Each row is a point. Before rounding, the points of a table are all equally far from one centre. They may lie mostly on one side of it. Where is the centre, to within rounding?

Points (7 x 3):
[[ 43 -11  25]
 [ 44 -29  22]
 [ 46 -16  21]
 [ 37 -22 -17]
 [ 46 -22  -4]
 [ 17 -37  40]
 [-24 -12  15]]
Centre: [ 12 -18   9]

Points, 15 rows:
[[ 23  -9  27  -6  16  21 -16 -29 -61  21   9]
 [ 13 -34  30 -13   8  23 -34  12 -30 -56  27]
 [-29 -43 -14  -1 -22   4 -55  12   7 -12  16]
 [ 43 -68  25   2 -20  18 -12   3  -8  -5  15]
 [ 26 -56  -6  17  20 -11  13   6 -54 -19  15]
 [  5  -7  39  -8  23  44   6 -32 -28 -38  30]
 [  1 -15  26 -17  30  23 -45  24 -52  -4  14]
 [ 22 -21   1  -8  -5  38 -23  10 -83 -12  28]
 [ -8 -20   0  -1  -2  70 -31 -14 -49 -23  54]
 [-25 -16   7 -42 -19  19  14  34 -25 -19  -3]
 [-14  -4  32  -6 -42  51 -30  -2 -47 -24   7]
 [ 34 -16  16  18  34  36 -51  11 -27   2   5]
 [ -9 -10 -15 -10 -25  61  -5  14 -42 -55  17]
 [ 24 -60  10  34  -8  17  14 -28 -57  -8   7]
 [ -7 -47 -23   0   6  -1 -39  38 -26 -33   0]]
Centre: [ -3 -19   0  13  -3  23  -5   2 -20  -6  18]

Points (27 x 20):
[[ 27 -32  42  42 -36 -72  12  34 -14   5  10 -44 -14 -56  -6   0   8  41
    2   4]
 [ 18 -26  20  37 -16 -49 -17  39   6  16 -26  -8  15  -4 -28 -38 -36  45
   12 -30]
 [ 13 -20  -6  46 -52 -71 -24   5  20   6  18 -41  35  -8  15 -23  15  39
    4   9]
 [ 24  23 -15  27 -30 -71  -7  42  21  -2 -12 -43  23 -39 -12  -3 -19  39
   13  22]
 [ 30   5   0  45  -9 -62  -2   7  29   2 -21  13 -41 -29  -9 -11  13  50
   15 -13]
 [  4 -10  27  11   2 -85  32   5 -13  -3 -12 -42   4 -33   5 -44  34  -7
   -7 -10]
 [ 19  10  10  44 -28 -41 -26 -16   1   6 -39 -45 -23 -10   6 -32  -1  22
   -9  -5]
 [  0   2  -4  25 -19 -64 -16   2  38  33   1 -35 -20 -41   4 -12  44  26
   -5 -14]
 [-22  -2  -8  23 -25 -35 -37  -9  -2   1  11  -7 -12  12  24  14  29 -23
   56 -23]
 [-28  21  10  42   4 -39  -4   9  57  21   1   8 -22   4   9 -32  -8  50
   15   5]
 [-20  14  47  48 -33 -58  -5  -7 -13  13 -36 -32 -18 -45   3 -34  15  -1
   23   0]
 [ 24  26 -11  24 -38 -46 -19  23  34 -48 -13   1   9  -2 -21 -20 -16  42
    3  25]
 [ 38 -17 -22  10 -41 -50 -34  32 -48  -2 -32 -14 -17   0  13  12  -7  10
   24  22]
 [-15  46 -33  25 -32 -18 -10  30 -35  -5   1 -53  15  -1 -29 -23  47  25
   22   4]
 [ 18  24 -23  29 -11 -32 -25   8 -19  11   6  -7 -19 -24 -32  28  14 -19
   23 -21]
 [ 21  28  -7  38 -14 -51 -15  38  20  16  26 -49   9  12  -2 -30  -3   1
   32 -25]
 [ 31  19 -24  34  -9 -78 -21  42  -5  20  -9 -22  26 -21   6 -41  19   7
    0   7]
 [ 52  27  -9   0 -34 -41   5  19 -15  -6 -52 -50  -2 -17 -14  -4  11  46
   10  14]
 [ 38   9 -23  36 -28 -22 -52  42  16  18  -9 -16  -8 -43  13 -13 -14  28
   12  -4]
 [ 26  -7  13  13 -34 -52 -14  48 -41  17 -55  -8  37 -35   1  -1  -2  19
   27  45]
 [ 19  20  -3  47   2 -78 -26  -1  11 -33  -8   3 -20 -24   8 -35  28  22
   14  -8]
 [ 27   7 -17  41 -33 -80 -27  22 -11  17 -11 -20   5 -31  32   6  30  14
   33 -18]
 [ 15 -12   5  60 -55 -69   1   7   0  14  14 -30 -22 -11  -5 -29  41  12
   30  -4]
 [ 31  18  26 -24   0 -58 -21   3  21   4 -18  13  14  -3 -10 -33  62  47
   73 -12]
 [ -7  15  39  44  15 -64   1  11   8  31 -17 -43  13 -50  15 -43  23  37
   -2  -3]
 [ 18  -6  26  42 -70 -53 -14  45 -10  25 -29 -19 -11 -32  39 -37   2  33
   26  17]
 [ 23  29  31   4 -25 -83 -41 -28 -25  23 -16  21  -7 -39  -1 -10   7  -2
   -5  18]]
Centre: [  0   5  21  -9 -18 -26  -3  13 -18   3  15  -3   6 -18   5 -18   9  34
  23   7]
